Every row gives one point. To make a cloud, some directions were put in groups of two or more. Within a group, all points are equally far from the middle, so they leave a hole (a ring in 2 directions, a hollow ball in 3). The other directions are filled evenly. Then the cloud was stretched, turned, moved and blurred a little. Count the holes, and give their numbers of directions, smallest first.
In the rows, zero is written as 128.

Cloud (14 x 2)
[[123 149]
 [114 201]
 [ 92 145]
 [151 149]
 [103 105]
 [ 88  88]
 [157 129]
 [ 77 103]
 [127 188]
 [100  90]
 [ 86 200]
 [167 188]
 [156 189]
 [118 160]]
Holes: 0

Cloud (31 x 4)
[[ 65 117 142  86]
 [ 71 134 198 124]
 [ 71 136 198 138]
 [129 164 168  81]
 [ 85 158 196 136]
 [101 173 175 165]
 [116 177 159 173]
 [154  88 115 185]
 [167 118 118  85]
 [164 135  99 164]
 [ 91 169 169 172]
 [ 81 151 130  81]
 [112  62 183 108]
 [ 67 133 121  89]
 [ 68 132 172 180]
 [116 173  99 157]
 [122 164 103  92]
 [ 65 138 110 172]
 [ 81 161  97 151]
 [ 70  93 102 167]
 [ 88 168 111 168]
 [ 61 119  96 134]
 [ 88  67 125 100]
 [127  68  96 163]
 [ 75 143 197 122]
 [165  99 166 181]
 [ 79 155  94 120]
 [ 90 157 186  96]
 [160  83 121  91]
 [ 72 153 101 158]
 [166 134 115 177]]
Holes: 2 (2, 2)

Cloud (49 x 6)
[[162 100 173 151 138 171]
 [157  62  98 116 123 182]
 [ 67  91 102 110 166 112]
 [ 94 154 113  92 162 111]
 [127 177 138 143 162  99]
 [179 109  99 198  89 123]
 [ 73  93  87 100 141 178]
 [171 124 156 105  94 158]
 [178 104  80 168 115 189]
 [100  84  72 189 111 189]
 [ 82 120 128  97 104 180]
 [ 92 146 103 187  72 160]
 [119 148 104  78 144 186]
 [ 95  80  57 158 109 193]
 [100  94  86 207 160 100]
 [ 78 113  53 190 157 117]
 [ 95 102  48 184  91 104]
 [183 149  66 154  83 126]
 [101  63  73 125 107 185]
 [ 81 121 146 152  75 109]
 [175 129  97 194 133  92]
 [140  96  91 200 185 150]
 [115 152 127  83 152 177]
 [ 88 135  59 153 105 199]
 [172 103 137 200  90 120]
 [146 175 139 159 121  90]
 [155 147 120  90  92 103]
 [152 144 162 136 177 163]
 [171 137  92 175 142 193]
 [ 79  91  68 112 123 189]
 [ 88 107  57 153  96 193]
 [ 72 120 146 117 129 178]
 [174 122 159 111  88 141]
 [ 70 137 126 178 140 180]
 [ 74 115  58 102 157 124]
 [125 148  68 100  65 128]
 [149 165 120 171 185 156]
 [ 96  73 131 144 123  74]
 [ 99  97 106 206  78 115]
 [140 156 122  92 129  89]
 [162  90 152 142 114  81]
 [ 83 174  98 173 170 141]
 [ 90  62 102 116 175 132]
 [155 141 144  92  85 158]
 [146 166  76 152  79 182]
 [106  60 103 117 173 107]
 [141 176  50 150 160 126]
 [135 145  92  88  84 182]
 [ 88 172  83 179 139 104]]
Holes: 3 (2, 2, 2)

Cloud (74 x 8)
[[120 124  66 172 111 107 151 156]
 [173 105 107 167 146  24 148 203]
 [100 128 175 125 180 105 156  98]
 [126 146 199  95 170 119 125 109]
 [116  74 148  93 162 153 108 105]
 [117 111  65 117 140  87 131  63]
 [141  86  84  98 147 197 117  90]
 [179 147 164 156 152  68 192 151]
 [133 184 179 180 119  81 105 125]
 [186 153 127 120  89  51 132 173]
 [103 144 162 152 150  79 198 108]
 [106 114  83  91 101  83  92 168]
 [109 163  87 170 178  68 162 169]
 [171  62 156 106 119 174  91 150]
 [155 107 154  76 116  83 198 126]
 [191 146 148 125 141 106  66 173]
 [195 104 157 143 122  99  89 169]
 [122  90  77 122  76  79 120 114]
 [184 108  76 155 108  56 145  90]
 [160 175 164 140 138 126 169 152]
 [178  62 108 140 171 152 152 124]
 [194  94  92  87 152 114 130 113]
 [173 184 157 147 104 181 126 100]
 [161  88  63 194 133 159 174 169]
 [ 96 141 111 146 107 148  91  62]
 [200 136 152 152 201 105  83 163]
 [178  99  91 199 124 182 112 152]
 [181  56 136 167 155 160 154 121]
 [104 102 123 104 118 212 123  94]
 [180  70 177 192  91 147 144 137]
 [166  69 138 118  97 118 170 139]
 [156  91  93  78  92  90  87 116]
 [150  87 198 134 212 119 127  98]
 [135 173  69 106 121 121 138 106]
 [129  65 137 119 180 173 138 117]
 [214 116 141 166 142 137  87 115]
 [ 94 137  81 168 164 130 201 141]
 [141 111 168 171  86 151 209 107]
 [117 182 105 102  73 162 109  82]
 [209 141 119  48 139 113 187 194]
 [ 97  79 109 110  68 104 169 131]
 [178 106 174 173  87 158 202 152]
 [172 194 100  95 125  73 176 128]
 [138 102  73 150 184  57 135 127]
 [138  80 105 188 105 100  94 164]
 [120 149  98 173  86 113  94 156]
 [214 168 141 105 187 151 122 104]
 [163 106 150  74  85 135 201 118]
 [143 122  73 104 128 103  91  92]
 [109 185 153 164  91  85 132 165]
 [104 184 155 173 111  61 134 164]
 [195 144 138  91 125  80 108 175]
 [ 92 144 104 113 166 159 153 153]
 [197 100 141  83 154  89 132 109]
 [143 155 107 166  89  77  96 194]
 [180 144 131 112  73 110  66 199]
 [165 155  59 209 164 118 197 120]
 [170 164 163 119 169 189 190 116]
 [173 157 159  82 116 154 192 114]
 [197 115 167  75 126 113 107 142]
 [132 179 112 127 173 163 108 100]
 [115 161  82 112  83 169 131 124]
 [209 129 117 102 157 143 132 200]
 [123  89 101  81  82  94  68 127]
 [126  80 154 104 150 147 125  60]
 [127 172 165 172 148 193 125 180]
 [ 95  77 117  88 147  76 177 162]
 [ 92 111 166 138 109  90 143  68]
 [ 80 160 137 166 207  64 179 148]
 [105 165 186  97 197 136 114 138]
 [195 138 132 128  68 100 171 219]
 [183  84 151  95  73 115 104  64]
 [ 93 128  90 169  91 120 133 158]
 [ 94  85 156 112  92  84 152 140]]
Holes: 1 (3)

Cloud (104 x 9)
[[ 88 139 143 130 199 105 156 132 213]
 [119  74 145 175 103 159  56 100 125]
 [158  68 166 177 158  83 146 117 159]
 [108  68  59 141 176 143 100  92 115]
 [140  88 135 204  90 107 153 160 115]
 [139  75 136  84 134  97 163 165 124]
 [121 171  94  80 139  95 103  41 102]
 [160 127 105 199 145 169  88 101 200]
 [109 170 110  65 189 148  84 105 118]
 [ 86 137 168  99  78 132  97 165 106]
 [160 166 114 115 173 186 105  72 177]
 [169 107 145 201 115 139  64 138 178]
 [ 80 139  97 153  64  89 165 106 143]
 [ 80  72  61 149 166 154 118 113 145]
 [106 130  96 105 106  85  43 104 197]
 [100  97 186 148  87 110 190 114 157]
 [183 140 136  88 204 140 114 118 117]
 [128 180 105 196 101 171 106 160 110]
 [136 183  88  68 193 148 119  92 111]
 [ 86 155  76 142  90 114 164  63 147]
 [195 136 133  89 105  95 140 180 154]
 [134  85 124 125  68  76  91 123  67]
 [113 130 143  55 116 114 141  65  67]
 [ 98 122 133 100  99 140 203  77 164]
 [ 80 155 104  92 197 108 164 119 113]
 [ 77 171 137 135 123 140 177 173 146]
 [133 190 173 103  83 161  80  96 123]
 [166 127 128 183 109 117 197  96  65]
 [ 97 155 188 173 101  94  94  89 138]
 [164  86 168 167  84 116 146  67 126]
 [ 62 133 158 186 153 109 148 137 174]
 [ 69 118 152 147 192 141 135  66 123]
 [182 121 101 149 122  48 127 134 103]
 [189 139  60 115 127 114 159  65  83]
 [ 63 140 194 167 140 138 150 127 112]
 [189 122 108 116  58 185 134 124 159]
 [139  64 118 157 143 166  63  86 163]
 [ 80 117 151 165 100  54 144 115 143]
 [183  87 144 118 142  97  69 161 143]
 [110 185 107 126  47 142  89 108 125]
 [107 162 120 177  98  77  92  68 142]
 [123 176 170 162 167  73 115 103  80]
 [106 156  80  91  95  84 169 138 193]
 [112  96  98  52 157 151 108  94  83]
 [134  77 157 163 142 105 100  55  77]
 [ 87 114  82  78  96  98 110 156 103]
 [166  86 170 172 187 113 126 112 138]
 [125  80  96 164  70 163  81  82 137]
 [106 133 150  60 102 173 134  86  68]
 [139 195 152 144  78 117 146  72 114]
 [ 85 141  76 150 141  98 141  59 179]
 [149  71 113 126 139  59 100 119  79]
 [132 168 127 195  70 120 103 110 203]
 [141 174  53  90 156 141 151 154 152]
 [112  65 155 213 127 106 128 128 136]
 [149 106  37 155  89 154 158 101  92]
 [205 144 154 116 116 142  99  63 144]
 [121 181 114  67 129 135 184 121 157]
 [182 159  81 104 152  93 101  62 111]
 [135 167  97  94  77  61 101 136 161]
 [104 147 159 107 196 109 120 163 202]
 [152 156 163 169 181 147 181 132 159]
 [ 83 131  72 128  83  63 139 119 142]
 [ 80 150 143 148 148 139  71 179 180]
 [ 68 142 141 147 132 135  83 186 172]
 [109 185  85 197 110 119 133 168  89]
 [ 92 117 162 156  59 181 127  81 128]
 [128  75  95 113 149 180 198 130 183]
 [199 120 117 105 117 171  89  67 133]
 [142  92  48 170 157 104 177 133 107]
 [159 105 171 153 199 149 146 107  77]
 [169 147  55 111 164  76 100 109 142]
 [107 149 194 151 171 104 105  93 184]
 [196 131 114  69 125 137 100 122  55]
 [109  63 128 184 142 150  82 162 145]
 [118  89  83  90  57  99  93 110 148]
 [163 163  77 110  91  61 100 133 159]
 [111  75  86  70 164 147 115  94 170]
 [ 98 100 194 133  66 143  68 137 175]
 [183 128 114 173  49 156 119 110 157]
 [107 134 159  54  90 112 152 142 154]
 [ 70 169 130 110 148 186 176 128 116]
 [ 95  95  80  79 135 120 184 108 197]
 [157 164  72 104 181 192  90 132  83]
 [ 92 136 173  99 133 129  44  98  82]
 [ 97  74 136 201 155 164 134 156 123]
 [125 108 152  69  88  69 114  74 172]
 [173 129 117 127 118 184  58 149 100]
 [140  88  32 162 160 129 106 130 103]
 [149  71 158 110 152 113 203 132 165]
 [108 128 118  95  72  72 123  67  65]
 [162 192 145 118  88 109 174 126 109]
 [ 66 131 157 159 163 142  65 141 167]
 [ 83 186  85 149 154 162 143 177 112]
 [159 151 123 199 156 144 103  62 122]
 [196 162 140  78 133 123 111  69 171]
 [137  76  72 146 100  91 172  73 132]
 [ 99 154 112 164 197 126  87  89 170]
 [199 146 126  97 122 156 163  70  94]
 [142 120 120 189 151 138 154 198 119]
 [139 165 118  81 134 150  49  88 188]
 [162 164  85 148 143 106  55  65  98]
 [ 68  85  96 173 138  95  81 111 165]
 [107 144 115  66  84 160  66 123 194]]
Holes: 2 (2, 6)

Cloud (96 x 9)
[[ 95 148 118 138 105 142 113  45 143]
 [ 75 195 114 148 130  82 153 119 170]
 [210 100 135 127 110 137 110 159 116]
 [160 137 110 112 151  70  50 153 157]
 [170 168  89  92  99  82 121   9 172]
 [147 134 121  69 121 138 192  50 194]
 [196  91 158 129  96 179 124  70 116]
 [179 166 148 125 167 120 182 169 123]
 [111 176 120 167 140 177 164 123 133]
 [175 160 107 102  84  63 122  58 117]
 [173 146 110 166 175  94 148  99 161]
 [195  95 155 127 188 108  69  99  74]
 [126 133 106 149 169 188  90  91 125]
 [195 144 177 133 117  69 122  38 138]
 [125 177 144 154 181 117 107 115 123]
 [ 65 163 178 134 118 136 206  87 110]
 [174 151 132 115 139 150 175 124  88]
 [156 176 126 105 137  66 148 147 197]
 [175 175 155 124 127 154 209  72 172]
 [118 117  83  96 126  91  71  70 138]
 [118 160 153 144 156 155 123  64  83]
 [100 138 102  95 193 122  86 128 151]
 [141 151 217  74 163 144 154  79 140]
 [116 178 114 111 133 173  79 126 128]
 [123 116 167 134  90  53  88 139 132]
 [149 151 156 156 175  99 145  58  86]
 [160  86 157 180 129  49 185  83 156]
 [103 118 165 117 156 123 118 134  85]
 [110  69 144 123 152  88 146  83 111]
 [171  94 184 162 132 115 160  88 184]
 [101 180 108 108 144 135  79  51  94]
 [ 74 121  74  50 146  65 125  80 159]
 [190 129 130  63 109 127 176 141 161]
 [183 165 126 107 157 108 126  64  95]
 [144 166 177 133 140 103 140  98 133]
 [193 156  71  86 146 126  95 142 173]
 [120 121 156 109 156 127 149 108 134]
 [116 155 150  86 178  94  93 148  51]
 [173 139 111 152 181  74 167 115  98]
 [122 128 152 165  61 148 190 160 106]
 [132 128 132 146 195 156 179 151 101]
 [188 138 167  65 138  51 157  83  84]
 [ 79 157  92  45 155  96 122  61 130]
 [130  90  94  92 128 114 135 114  68]
 [ 95  82 103 129 145  82 179  74  77]
 [121 181 155  66 160 155  71 155  82]
 [122 170 127  62  95 151 205 150 109]
 [158 136 183 146 103  44  83  23 158]
 [112 170 161  59 112 126  69 124 129]
 [139 106 145 127 203 166 114 114 180]
 [110 136  88 123 135  90 118 105 185]
 [192 204 142 162  95  91 112  94 123]
 [153 166 208 104 152 132 148  97 151]
 [ 96 136 154 131 200  82  96 115 122]
 [215 194 133  80 165 112 103 131  96]
 [163 138 194 145 128 116 147 163  90]
 [141 158 197 181 164 113  81  56  98]
 [190  98 186 173 117 125  94 120 141]
 [194 107 100  95 183 150  87  50 123]
 [108 127 211  26 156 119 161  79 131]
 [117 152 154 112 113  49 143  75  69]
 [108 146 171 102 191 156  76 150 158]
 [150 118 161 147 121 102 101 161 150]
 [186 164 135 139 170 138 153 185 194]
 [162 182 172 153 115  34 181  96 159]
 [110 126 156 100 198 127 155 205  55]
 [167 103  83 114 179 131 195  82  91]
 [144 149 105 112 131  75 104 123  96]
 [190  52 164  83 162 144 152  66  92]
 [118 137  90  38 134  69 169  17 179]
 [134  79 144 106 152 124 137 113 100]
 [146 198 161 169 146 144 192 104 143]
 [148 153  80  77 153 129  84  91  97]
 [ 85 217 156 163 137 107 130 158 131]
 [128 118 203 113 154 132 130  68 165]
 [149 159 155 133 184 136  81  99 148]
 [ 81 189  89 127 185  74  80  83  96]
 [135  97 208  73 109 136 116 101  44]
 [194 132 127 134 187 130 103  91 169]
 [148  88 135 116  89 118 140 157 164]
 [123 174 210 154 175  82  91 116  97]
 [165 168  67 179 140  79  95  95 117]
 [108 187 138 192 180  52 142 114 131]
 [145 140 109  88 110 118  70 142 151]
 [168  96  90 108 147 112 121 120 109]
 [146  82 133 140 155 159 147 120 193]
 [ 99 114 103 160 107  74  70 158 169]
 [114 182 114 157  93 106  94  41  94]
 [ 98  90 175 167 130 163  74 124 182]
 [ 94  89 145 150 118  75 157  93  77]
 [102 110 117  62 139 123 115 165 129]
 [219 145 145  75 181  88  86 187 153]
 [152 103  88  85 104  70 135  82 163]
 [117 115 152  83 159 170  69 134  94]
 [147 195 123 123 153  83  77 141  69]
 [120 107  98  91  82 129 185 155 153]]
Holes: 0
